Rows are points. To make a cloud, some directions were put in groups of two or more. Within a group, all points are equally far from the middle, so they leave a hole (a ring in 2 directions, a hollow ball in 3). The other directions are filled evenly. Then the cloud was stretched, turned, moved and blurred a little. Count the holes, and give their numbers of directions, smallest first.
In the rows, 128 means zero.

Cloud:
[[125 116]
 [ 98  96]
 [103  39]
 [106 152]
 [106  83]
 [127  81]
 [104 142]
 [ 87 178]
 [197 123]
 [136 139]
 [110 127]
 [ 65  57]
 [210 129]]
Holes: 0

Cloud, 19 rows:
[[ 65 142  95]
 [174 152 148]
 [146 107 204]
 [168 156 146]
 [102 163 131]
 [158 147  77]
 [ 70 101 190]
 [ 92 159 150]
 [100 104  79]
 [ 75 126 199]
 [ 59 117  95]
 [100  90 189]
 [146 123 206]
 [148  93 102]
 [ 70 153 146]
 [ 53 100 157]
 [ 68 131  82]
 [ 94 162 124]
 [ 47 124 112]]
Holes: 1 (3)

Cloud, 22 rows:
[[168 133  65]
 [155 105 150]
 [147 108 158]
 [167 141 143]
 [140  69  66]
 [154  64  86]
 [181 103  70]
 [128  72  79]
 [135  65  96]
 [144  95  49]
 [157 106  47]
 [148  70  60]
 [100 147 133]
 [136 112  55]
 [151 144  67]
 [138 153  79]
 [183 113  80]
 [111 166 129]
 [169  73  75]
 [128  90  63]
 [182 128  92]
 [139 129 171]]
Holes: 1 (3)

Cloud (31 x 4):
[[164 143 110 211]
 [116  93 171 215]
 [146 112  82 186]
 [121  70 124 181]
 [ 85  51 137 142]
 [141 103 151 173]
 [ 65  74 139 134]
 [170  71 105 107]
 [144 178 176 166]
 [111 167 207 142]
 [180 109 189 113]
 [192 169  94 118]
 [142 138 194  81]
 [116  90 120 141]
 [147  97 115 201]
 [220 218 104 144]
 [ 61 106 135  96]
 [149 147 184  69]
 [118 117 146  73]
 [183 171  71 112]
 [104  79 174 112]
 [ 80 133 123 165]
 [ 62  91 112 127]
 [128 134  36 130]
 [211 119 118 104]
 [112  53 152 115]
 [137 147 124 118]
 [104  88 149 104]
 [137 133 115 113]
 [147 103  47 124]
 [140 153 167  47]]
Holes: 0

Cloud (47 x 6):
[[132 127 108 114  80  71]
 [133 199 121 196 135 109]
 [118 180  92 116  85  71]
 [130  89 210 140 183 189]
 [170 186 156 197  30 123]
 [181 158 134 148  83 174]
 [124 114 139  92 128 128]
 [136 148 127 136 204 135]
 [124 116 187 105 147 174]
 [165 172 164 120 142 103]
 [206 168 173 140  95 140]
 [ 93 161 166 152 176 115]
 [166 113 223 137 171 135]
 [135 187  53 155  88 126]
 [194 166 222 130 150 162]
 [113 152  29 142  62 124]
 [ 36 144 125 165 146  77]
 [150 137 127 113  98 177]
 [ 80 147 178  87 170 147]
 [ 86 114 178 140 127 137]
 [ 92 119 192 205 122 151]
 [190 129  73 146  95 157]
 [131 139  50 118 121 131]
 [ 63 185 104 129 128 186]
 [136 181 152 227 100 147]
 [155 164  91 201  86 126]
 [143 145 150 105 159 170]
 [ 73 150 164 160 136 112]
 [131  92 177 147 137 169]
 [165 108 180 113 152 148]
 [ 96 198 139 168 179 151]
 [105 129  59  95 174  96]
 [206 141 179 123 118 187]
 [113 221 113 174 108 112]
 [137 115 122 138  71 152]
 [154 164 193 195  77 161]
 [138 186  83 175  88 147]
 [ 81 151  77 136 171  74]
 [152 168  73 134  62 154]
 [199 166 159 120 126 147]
 [128 208  44  95  92 135]
 [ 96 120 144 166 106  93]
 [125 152 141 128 108 233]
 [130 140 165 135 199 225]
 [137 135 142  57 176 162]
 [149 147 125 165 129 215]
 [171 170 143 186  70  98]]
Holes: 0

Cloud:
[[ 43 167  90 123 139  84]
 [ 97 106  29 153 111 148]
 [ 84 127  29 134 144 147]
 [167 119 166 109 139  80]
 [139  95 135 215  72 133]
 [ 63 147 140  86 128 101]
 [146 138  39 107 184 110]
 [102 118  30 100 126 154]
 [116 102 127  78 209 161]
 [191 142 107 109 110  66]
 [ 29 133 138 127 149 152]
 [177 101 115 128 119  56]
 [119 101  48 150  70 128]
 [148 146 172 120 107  68]
 [148  85 148 177  93  91]
 [174 135 188 138 134 160]
 [112  83  94 168 183 178]
 [157 205 127 123 130 110]
 [103  87  92 112 214 146]
 [ 77 117 107  58 158 119]
 [134 188  94 154 105 140]
 [ 84 182 163 171 119 168]
 [152 167 125 102 114  46]
 [103 159 187 115 179 121]
 [189 161 133  77 170 125]
 [146 104 159 174 111  73]
 [168 129 166 112  90 116]
 [ 34 143 146 126 157 142]
 [ 89 153  80 103 216 112]
 [184 100  63  88 147  94]
 [ 96 136 131 144 171 219]
 [ 90 131  50 105 142 190]
 [141 151 113  51 177  84]
 [120 123 150 139 111 225]
 [178 147 178 130 155  91]
 [ 56 176 126 170 140  82]
 [144 130 129 104  93  61]
 [132  49  96 167 124 115]
 [152 121 126 184  59  77]
 [ 97 147  31 131 126 114]
 [116  70 110  97 179 116]
 [113 177 175 166 145 171]
 [ 98 192 133  85 190  94]
 [108 117 119 121  66  84]
 [161  71 149 128 165 159]
 [100  67 108 195 113 193]
 [ 81 156 165 182 121 186]
 [ 79  87 107 185  74 188]
 [166 194 115  89 153  88]
 [123 170  90  52 171 128]
 [136  75  53 140  83 108]
 [146  65  75 158 139 203]
 [166  59 125 142  99 169]
 [192 135 145 111 112  80]
 [132 163 130 184 151 177]]
Holes: 1 (6)

Cloud, 86 rows:
[[133 139 159 119 203 194  74  83]
 [170 151 113 160  57 209 165 128]
 [152 170  88 190  59 110  91  84]
 [161 189 129 135 156  85  66 110]
 [166 150 130 181 159  69 140 115]
 [ 90  99 156 131  46 117 159 119]
 [122 104 140 140  61 179 209 173]
 [136 160 110 217  79 159  95 131]
 [162 206 110 118 133 129 101 139]
 [109 153 191  79 135 194 125 145]
 [136 153 184 138 139 239 170 100]
 [184 155 187 107 173 187 127 138]
 [186  80 163 163  99 166 114 118]
 [108 226 107 163 101 113 135 144]
 [ 63 172 131 191  81 116 116 144]
 [ 94 116 168 130 139 165 169  29]
 [ 78  91 126  84 129 164 196 156]
 [124 130 126 162  87 101 206  52]
 [ 84 138 115 160 161  76 129 161]
 [131 121 163 179 171  69 107 113]
 [100  87 166  86 201 169 152  75]
 [131  84 130 102 165 116 183 115]
 [119 131 115 164 147 136  47 137]
 [162 149 206 105 175 187 119 131]
 [102 176 126 239  94 119 131 123]
 [119 126  68 156 158 143 163 146]
 [ 84 142 170 205 151 108 130 127]
 [175 164 113 130 133 131 144  36]
 [ 93 172 140  81  66 103 113  88]
 [104 106 137 133 143  79 129 172]
 [136 173 135 176  47  95 215 151]
 [159 104 161  82 153 155 147  46]
 [123 166 112 156  76  42 148  51]
 [142 198 160 105 166 141  84  68]
 [144 156 119 141 132  67  50  50]
 [118 191 120 207 157 105 131  91]
 [123 202 156 180 136 135 106 156]
 [135 151 181 144  53 163  97  91]
 [149 151  88 141  78 150  96  65]
 [135 111 142 160 141 204  67 107]
 [ 77  93 123 134 155  83 147 155]
 [ 94  87 127 123 170 109 178 149]
 [ 88 107 128 212 149  88 104 114]
 [186 123 149 165 119  61 110 127]
 [ 97 142 128  51 134 179 118 115]
 [ 73 181 146 143 177 109  94  67]
 [165 149 199 177 169 170 118 135]
 [103 170 137 136  46  48 134  95]
 [134 165 198  80 155 189 116 124]
 [112 215 137 120 130 123 134  51]
 [ 66 150  76 173  56  91 141 100]
 [ 81  81 137 105 191 187 180 108]
 [124 187 105 177 171 146 167 128]
 [101 124 152 154  74  63 147  52]
 [189 158 135 154  48 182 123 148]
 [108 116 176 116  56 138 168  70]
 [109  91 120 132  97  76 169  61]
 [129 151 150 125 144 209  95 168]
 [164 197 144 194 102 190 125  83]
 [173 159 172 139  77 167 226 133]
 [119  74 155 130 134 150 124 178]
 [157  99 137 160 181 143 181 112]
 [142 150 170  74  98 150 198  77]
 [151 158 176 104 114 209 198 163]
 [153 106  77 183  93 119 165 140]
 [159  88 188  85 119 126 116  76]
 [184 184 146 160 122  66  67  84]
 [111 151  97 138  71  82  71  77]
 [169 154 123 234 130 146 121  97]
 [101 128 213  93 174 137 128  97]
 [ 56 137 133 144 122 110  92 160]
 [157 147  80 192  98 137 142  61]
 [105 206 131 164 144 140 123  49]
 [117 155 181 197 163 136  94 131]
 [137 166 139 227  73 121  89  98]
 [150 140 178 100 163 175 205 104]
 [ 73 101 146 193  81 128 150 153]
 [118  94 139 153  72 123 202  73]
 [ 89 224 116 135 110  96 130 114]
 [200  97 182 156  89 134 122 108]
 [165 154 142  93 187 189 105 121]
 [118 183 143  98  60 178 138  80]
 [131 149 116 231  61  98 181 108]
 [104 118 109 119 148 127  57  48]
 [175 179 148 187 134 194 129  72]
 [150 179 121 241 102 129 138  98]]
Holes: 2 (4, 4)

Cloud:
[[147  95 187 209 142 107  78 121 117]
 [142 104 182 139  60 144  54 104 107]
 [ 92 107  89 227 173 139 193 151 121]
 [129 134 174  59 124 136  64  84 121]
 [131 113 125 143  93 152 189 168 134]
 [164 207  79 127 131 132 176 137 180]
 [126 196  99 109 130  29 172 163 144]
 [164 122 126 174 203 147 141 155 139]
 [134 188 146 141 185 117 162 122 146]
 [235 141  27 145 148 143 109 130 156]
 [117 113  63 176 121  76 101 138 140]
 [193 106 113 130 160 195 124 141 138]
 [126 160 129  72 124  85 110 147 140]
 [ 79 163  84 149 166 172 162 141 141]
 [200 134 112 120 113 100  30 141 115]
 [140 184  65 151 101 143 204 160 153]
 [139 132 126 170 182 108 139 129  47]
 [149 145 194 160 107 123 121 155 160]
 [198 227  89  97 130 114 117 165 176]
 [121 113 151 122 108 144  62  74 100]
 [189 160 135 135 139  96 117 184 152]
 [199 187 113  82 117 111 140 126 172]
 [185  98 122 183 126 127  97 134 118]
 [249 171 127 101 140 119 144 174 123]
 [156 177 150 103 120  98 110  91 105]
 [154 153 138  62 147 132 117 106  92]
 [133 165 120  94 143 162 149 106 112]
 [146 121 141 122  88 119 134 121 185]
 [194 110 103 168 126 127 152 152 163]
 [ 97 115 137 201 136 127  91 131 108]
 [129 203 140 149 126 115  86 145 162]
 [ 92 140 104 133 118 131 191 166 171]
 [107  76 160 159 237 145 135 177  66]
 [146 175 106 139 105 123 126 138 182]
 [ 99 124 172  72 200 146 124 155  64]
 [144 100 111 112 126 143  76 105  89]
 [211 118 127  60 101 186 102  67  91]
 [ 99 133 105 132 113  69 114 104 104]
 [121 175  86  68 115 129 141 145 113]
 [115 143 126 158 185  82 166 176 132]
 [157 103 107 164 126 161  96 170 115]
 [ 86  67 182  94 144  76  74 111  73]
 [120 145  78  78  96  65 129 102 139]
 [215 179  90 132 118 172 109 142 165]
 [111 117 113  88 170 128 149  98 104]
 [196 136 137  46  92 151  51  84  92]
 [116 121 138 193 152 140 172 184  94]
 [110 111 102 115 168 123 122 100 122]
 [145 155 101 118 104 120 100  49 131]
 [205 135 165 132  51 111  49 141 128]
 [139 196 111  76 123 147  82  48 159]
 [101 145  85 154 166  66 132 132 135]
 [150 104 106  80 159 128 129 155  97]
 [128 104 124 107  72 114 107  87 110]
 [166 101 137 136 113 151 121 159 140]
 [115 197  46 121  98  72 171 123 165]
 [130 139 102 163 138 169  90 127  89]
 [ 79 188 130  85 156 111 220 121  82]
 [135  83 139 187 143 131 152 149 143]
 [165 118 202  91 149 136 100 113 113]
 [200 165 180 120 154  94  97 182 152]
 [190 227 120  99  82  73 136 127 199]
 [157 155 133 120  27 131 140 124 178]
 [ 39 190 108 113 140  93 117 156 125]
 [168 115 163  87 131 124  64  96  45]
 [179  68 209 180 158 161  62 139  83]
 [153 142  81  57 110 117 150 122 119]
 [163 158 135 124 168  63 129 165 110]
 [128 164  84 124 134 127 109 118 124]
 [122 116 122 128  78 163 128  94 101]
 [184 126  91 193 118 144 111 172 142]
 [109 131  82 196 109 121 120 159 161]
 [123 146 100  95  76 136 106 152 141]
 [136 122 180 194 143 127  71 123 142]
 [184 142 101 125  74 164  67  82 135]
 [ 84 110  79 214 168 107 156 143  88]
 [195 106  96 180 147 125  83 139 109]
 [193 175  38 147  73 113  96 118 141]
 [101 131 117  72 162 120 139 186  83]
 [103 148 161 156 131 138 153 147 121]
 [186 170 183  74 154 179 102 187 114]
 [145 192 163 145 106 129  53 155 172]
 [138  73 101 175 168 148 165 141  81]
 [133 131 118  72 107  74 121 117  89]
 [166 145  91 173 153  82  69 152 110]
 [173 143  68 144 138 115 206 167 159]
 [145 175 120  68 157 160 115 133 107]
 [231 159 116 134 121 172 119 143 105]
 [161 211 168 132 113  52 106 159 175]
 [115 123 114 186 138 185 107 122 103]
 [199  90  82 225 127 151  47 135 157]
 [199 144 151 171 139 134 108 170 161]
 [117 137 150 117 205  99 136 122 100]
 [202 229 122  75 145 122 100 163 135]
 [183  98 104 195 132 172  41 144 108]
 [216 203  98 156  69  83 100 110 182]
 [137 156 191 101 147 103  84 113  99]
 [172 154 118 100 109 106 113 133 116]
 [201 127 174 122 100  62  89 121 138]
 [102 165 157  88 129  26 121 174 153]
 [199 157  66 121 173 157 130 172 119]
 [ 90 109 113 115 187 173 150 144  74]
 [ 92 114 119  85 119  79 123 148 166]
 [181 164 177 144 114  87  85 137 155]
 [219 112 136 143  93 154  83 150 121]
 [120 137 114 187 127 156 160 162 154]
 [210 110 192 154 147 136 130 175 128]]
Holes: 0

Cloud:
[[199 168 177 110 113  88 172 193  71]
 [127  86 135 129 122 145  75  96 169]
 [152 149 186 155 164 106 141 192 118]
 [165  72 147  97 106 168 168 127 179]
 [ 93 101 214  97  94 136 106 107 195]
 [156  91  99  81 139 139  99 100 181]
 [200 117 163  90 172  74 156 184 110]
 [176 126 135 105 139 120 113 109 137]
 [123 122 218 152 115 146 119  82 135]
 [135 184 127 119 110  75  83  67 144]
 [165 147 168 127 178  77 114 112 174]
 [100  77 204 151 154 169 106 134 150]
 [114 129 154 110 118 135 169 152 190]
 [149 111 193  73 157 124 140  87 157]
 [192 133  99 116 180 118 136 139 151]
 [135 147 187 140 196  75  73 127 144]
 [204  81 191 139 135 114 172 127 169]
 [126 151 194 135  79 184 115  95 122]
 [151  92 174 148 142 147 152 148 177]
 [ 80  82 206 161  87 128 137 141 144]
 [110 106 209 162 116 108 167 134 167]
 [156  83 142 150 141 135 131  49 211]
 [124  80 139 114 137  91 105 106 175]
 [152 150 232  98  96  77 133 185 155]
 [129 138 186 138  97 192 117 117 151]
 [111 102 161 137 143 168  66  90 164]
 [148 140 171 123 202 108 123 204 122]
 [156 103 155 111  94 184 162 133 200]
 [156  81 172 103  85 167 141 151 150]
 [163 122 170  98 112 136 125 143 138]
 [ 92 129 178  82 142 135 163 127 114]
 [ 94 117  83 114 132 127 160 102 195]
 [133 115 169 123 147 133  94 159 163]
 [149  66 183 110 109 150 142 136 208]
 [137  84 127 130  69 146 178  79 193]
 [ 65 129 208 145  89 126  96 104 160]
 [ 48  87 199 143 125 157 112 115 184]
 [ 90  88 222 114 146 142 106 128  78]
 [198 167 215 123 114  94 128 120 125]
 [137 119  88 112  92 113 120  75 146]
 [183 135 121 124  99 133 163 105 189]
 [122 102 137 122  67 196 136  74 195]
 [213 134 119 147 120 133 123  74 194]
 [119 176 185  89  89  86 101 124 108]
 [180 161 175  79 112  41 169 162 104]
 [118 162 183 152 173 116 110 146  70]
 [102 135 184 124 131 107  66  60 104]
 [188 133 223 121 123  54 169 168 144]
 [166 132 176 157 133  83 102 119 173]
 [ 50 150 203 112 122  96 147  87 108]
 [117 117 249  83  93  81 101 152 109]
 [ 76 144 140 153  66 132  97  53 166]
 [ 97 111 132 101 126 156 144  97 168]
 [175  86  58 138 186 115 155  89 182]
 [206 139 144 102  55 121 132 146 145]
 [101 101 168  80 117 164 140  82 153]
 [ 95 156 175 153  57 162 142  86 162]
 [165 101 145 116  80 126 142 127 136]
 [175 120 142 149 137  57 171 115 132]
 [183  92 164  77 165  77 151 176 134]
 [ 73 115 169 143  85 156 106  67 204]
 [226 122  85  92 143 115 150 127 182]
 [112 122 228 116 123 115 149 180 120]
 [126 152 183  81 165  96 152 200  97]
 [162  84 150 140  98 151 126  57 241]
 [194 141 182 102 166  62 155 174 112]
 [121  62 203 162 107 149 112 103 156]
 [143  75 168  93 134 149 173 156 174]
 [159 116 155 130  55 103 136 124 179]
 [142 157 176  83 159 170 134 146 103]
 [126 131 180 115  77 140 142 184 152]
 [ 70 106 185  83 140 150 124  84 167]
 [179 157 125 129 167  94 107  74 169]
 [ 84  89 171 126 156 125  79  56 144]
 [144 104  93 145 101 127 137  57 196]
 [187 112  67 138 104  65 182 125 199]
 [106 111 176 153 112 107 177 135 190]
 [113  91 188 158  85 139 142  66 184]
 [158 151 167 124 147 151 151 117 158]
 [218  57 123 128 134 147 125 122 195]
 [112 152 195  93  80 141 148 110 148]
 [169  75 161 104 136 131 117 127 116]
 [142 155 188 103  90 111 157 229 121]
 [122 112 191 167 115 134 121 142 128]
 [137 112 145 131 202  65 129  91  72]
 [122 146 212 103 155 134 103 200 115]
 [172 116 139 125 102  72 176 144 146]
 [106 110 219 111 113 164 136 142 121]
 [171  80 156 121 133 151 209 159 150]
 [209 121 166 140 110 119 136 142 120]
 [ 80 145 198 108 121 121 110  95  95]
 [106 139 195  83  95 182 131 133 170]
 [148  91 159 164 120 147  89  77 172]
 [ 91 157 241 144  81 115 177 162 110]
 [108  60 161 114 133 167  78 141 154]
 [120 121 134  62 113 134 144 132 140]
 [176 162 176 123 101  84 177 108 183]
 [ 92 146 171 102 139 119 128 125  91]
 [112 161 180 105 154 119 116 201  92]
 [188 104 173 151 162  81 171 145 209]
 [164  82 152 128 124  97 193 163 182]
 [ 62 101 157 159 158 150 120 113 205]]
Holes: 0

Cloud:
[[192  78 107  82 146 170 164  98 136]
 [166 155  71 188 137 124 134 109 140]
 [115  42 116 158 139 126 108  56 109]
 [147 158 106 183 177  44  72  72 122]
 [146 183 204 117 167 101 104  91 162]
 [ 95 121 111 145 241 115 141 115  87]
 [152 167 102  68 109 109 165 110 171]
 [108 115  96  37 121 134  97 144 125]
 [164 154  30 142 178  93 174 103 152]
 [ 82 188  59 143 147 114 104 159 192]
 [ 34 121  99 170  97 151 122 107 106]
 [132 174 136 118 125 161 166  50 138]
 [128 116 158  89 211 165 128 118 148]
 [155  87  99  88 115 126 136 126 177]
 [ 64  42  86 106 128 169 120  83  84]
 [ 66 146  46 139 107 147 154 105 109]
 [118 109  65 109 127 129  96 173 116]
 [167  92  26  95 136 195 154  96 103]
 [110 161  72 113 111 158  83 131 194]
 [101 165  41 187 123  75 127 114 170]
 [108 165  85 111  96 175 128 142 179]
 [120 174  86 142 219 163 146 120  87]
 [ 81  94 113 184 149 112  38  96  89]
 [102 207  87 112 143 159  64  79 185]
 [ 84 116 213 111  86 123 131  79 150]
 [192  57  87  76 158 129 139  97 102]
 [ 73  97  79  93 150 149  86 170 154]
 [ 59 167  70 206 115 110  96  61 159]
 [194  99 122 115  94  99 107  53 100]
 [105 107 154 200 115 104 147  92 124]
 [ 55  90 118 168  91 116 126  47 128]
 [106 153  32 126 191 108 127  99 143]
 [172  82 131  46 139 110 132 120 114]
 [120  88 180 134  80 128 152  37 135]
 [153 141  53 158 194  78  82  97 120]
 [129 143 138  60 168 220  91 121 103]
 [127 106  92 152 223  65 181 116 125]
 [104 222  71 159 142 143  85  70 106]
 [102 143  73 120 130  86  84 150  88]
 [ 68  84 168  87 149 149 196 163 129]
 [109 125 141 106 202  71 172 170 179]
 [ 90 105 137  97 114 180  54  58  97]
 [177 150 167  54 187 148 133 114 110]
 [159 192  94 141 149 121 127 145 183]
 [ 52  65  99 138 124  87  99 150  99]
 [123  86 166 126 136 148 121 139  86]
 [ 77 122 131 169  90  69 104  38 136]
 [122 113 149 101 218 100  90 156 145]
 [113 182  86 131 113  87 149 158 171]
 [122 161 121  39 121 191  97 138 100]
 [123 130 134 137 160  81  34 139 143]
 [ 89  66 112 106 135 178  83  67 105]
 [123 147  98 108 220  58 148 188 159]
 [159  83  71 111 111 101 174  99  90]
 [ 77  75 139 100  84 130  78  90 151]
 [145  92 118 117 192 126 176 173 149]
 [123 101 125  83 192 112  92  87 110]
 [119 161  36 109 179 172  83  82 126]
 [103 140  24 131 195 180  85 111  86]
 [ 81 102  70 114 120 160  79  81  66]
 [113  38 142 147 130 106 155  80  70]
 [140 153  86 173 180  61  63  74 121]
 [148 104 179  82 204 116  97 146 113]
 [ 39 138 115 135 194  96 116 144  95]
 [144 109 131 114 153  85 190  77 169]
 [171 104  86  64 165 141 119 155 152]
 [197 100  56 115 166 117 109  90  92]
 [ 24 101 159 147 104  99  94 133 114]
 [173 206  89  89 143 195  76  76 140]
 [ 88 136 155 136 213 118  86 145 146]
 [ 64  95  99  49 140 142  89 181 112]
 [158  96 173  64 185 171 116 125 102]
 [105 128 142  70  79 202 116  74  99]
 [148 119 158 115 165 111 147  59  81]
 [115  46  56 136 119  84 162 109 113]
 [164 106  83 115 180  80 114 152  69]
 [135 187  92  64 180 201 171 123 162]
 [108 218  50 133 178 129 121 156 132]
 [ 59 167 124 128 146 132  87 114 205]
 [ 61  75 159 161 128  66 133 123 100]
 [ 51 151 100  96  91 180 130 115 186]
 [ 69 170 108 145 175 150  27 137 113]
 [187  90 121  69 141 196 140  87  97]
 [120 121  55 141 119 138 190 138 114]
 [168 126 135 108  78 119 180  64 160]
 [214 118  89  74 161 156 121  90 111]
 [191 134 107  80 139 122  76 101 144]
 [137 167 148  83  72 143 105 127 121]
 [110 152 167 125 143 135  85  35  94]
 [ 99 107 144 164 171  92 179 142 144]
 [107 142 169 117 214  76 149 162 128]
 [109 154  53 123 150 176 141 170 150]
 [150 128  69  82  98 164 135  81  80]
 [ 47 166  77  78 158 147 143 166 190]
 [131 116 151 127 148 129 173 144 166]
 [155 140  98  78 142 187 108 155 126]
 [189 177  62 118 119 160  61  57 146]
 [ 74 166  87 136 114 124  52 125  77]
 [179 139 155  66 185 153 141  83  95]
 [184 127 109 189 182 121 122  69 111]
 [ 84 152  52 111  98 172 145  78 181]
 [144  81  92 181 113  74  67  74 103]
 [ 97  83 112 113 115 107  77  64  94]
 [106 121  32 110 188 194 100 140  54]
 [150 123 106 159 237  92 164 127 112]
 [168 123  43 190 110 104 108  73 145]
 [130 126 121 166 236  98 144 122 108]]
Holes: 3 (2, 3, 3)

Cloud, 89 rows:
[[133 138 113  85 159 136 109 203  87]
 [116 123  78 146 106 107 100 167 137]
 [181 155 157 138 138 138 198 149 134]
 [151  77 123 201 174 117  90 127 122]
 [118  98 108 149 145 107 205 166 133]
 [111 133 130 134 120 124  49 159  94]
 [182 175 141 149 118 107 130 194 160]
 [125 157  97 149 151 148 161 143 155]
 [121 129  84 162  90 139 130 115 127]
 [ 88 151  79 159 110 144 106 111  82]
 [136  90 130 180 156 146  65  60 174]
 [144 141 103 156 146 177 147 133 134]
 [149 149 134 170 108  78  96  57 135]
 [166 169 104 175 153 126 100 149  53]
 [ 95 133 152 165 146  83 117 166 122]
 [121 173  85 169 154  87 118 143  64]
 [176 202 132 156 134  61 135 140 105]
 [106 165 146 135 100 130  53 136  73]
 [106 197 142 127 133 147  73 182  91]
 [ 99 165 128 121 134 100 173 212  69]
 [ 56 130 106 160 147 151 132 120 124]
 [136 159 180 100 106 122 135 176  51]
 [146 119 154 166 103 109  63 116  75]
 [150 164 170 119 111  79 128 202 143]
 [146 151 152 127 116 161 193 216  79]
 [144 161 108 107  80  92 133 187  54]
 [ 98 179 133 103 105  77 125 158 168]
 [158 165 140 107  86 130 114 199  46]
 [ 93 140 161 191 124 117 144  77 137]
 [165  73  91 178 132 119 166 157 119]
 [111 147 144 191 167 115  76 120 127]
 [ 86 114 127 199  99 117 148 167  74]
 [152 112 150 184 114 127 125  54 151]
 [ 97 108 145 125 178 155  66  81 117]
 [146 154 175 140 158 117 125 203 117]
 [150 161 113  55 158 127 115 153 131]
 [ 86 111 144 160  92  96 144  85 164]
 [177 158 117 107 126 138 151 159  54]
 [150 187 126 156 157 113 158 112 158]
 [159 249 159 109 116 108 142 164 126]
 [181 143 150  86 166 123  97 137 110]
 [131 215 109 112  90  67 158 159 127]
 [194 175 126 136 127 101  74 136  70]
 [ 90 155 102 142 136  50 129 161 122]
 [160  98 134 171 195 131 153 121 150]
 [ 85 139 108 110 158 126 148 159  57]
 [163 167  71 117 144 103  84 170  69]
 [119  70 146 151 138 148  80 141  82]
 [108  70 135 173 118  94 113 156 134]
 [198  93 119 130 152 143 113 129 127]
 [145  94  89 151 205 126 136 111 149]
 [118 100 163 132 114 154 110 118 174]
 [159 221 166 122 117 132 104 114 103]
 [ 78  96 110 154 191 111 132  84 160]
 [119 129  88 133 159 138 145 117  56]
 [128 171 107 154  96 109 163 180 151]
 [103 134  95 155 131  67  68  96  78]
 [136 119 127 156 212 125 125 104 105]
 [120 111  69 146 126 118  94 178  92]
 [173  63 127 213 140 136 131 124 105]
 [181 169 124 150 100 148  74 155  91]
 [120 137  80 131 103 124  94 151 147]
 [174 177 148 121 153 112 173 114 116]
 [131 127  68 126 132  95 103 148  50]
 [152 136 157 165 143 161  78 175  70]
 [136 140 114 185  94  53 154 120 102]
 [150  66 159 171 165 146 125  94 174]
 [150 138 158 145 187  92 112 142 107]
 [123 187 158  85 126 129 200 190 106]
 [166 188 145  90  98  89  89 186  94]
 [144 119  71 149 162 104  70  57 161]
 [ 87  74 100 159 157 134 133 170  94]
 [ 86 114 151 130 119  91 182 108 147]
 [111 107 149 156 123 145  65 100 168]
 [137 159  87 155 136 126 134 154 167]
 [128 149  92 129 204 122 123  88 110]
 [136 158 128 147 137  84  79  43 130]
 [175 147 148 138  76 130 178 218  83]
 [100 178 147 111 117 102 145 202  47]
 [100 142 157 126 113 145  70  80 103]
 [125  44 110 174 150 104 155  83 163]
 [ 86 173 113 142  87  79 133 105  99]
 [164 168 181 156  99 104 110 145  61]
 [172 139  94 162 147  93 150 190 136]
 [146 103 105 214 127  83 148 136 135]
 [140 150 110 194 158 131 133 106 159]
 [119 191 138 117  78 139  82 160  74]
 [ 95 187 143 121  90  59 128 162  90]
 [138 191 148 108 151 112 104 218  99]]
Holes: 3 (2, 3, 4)
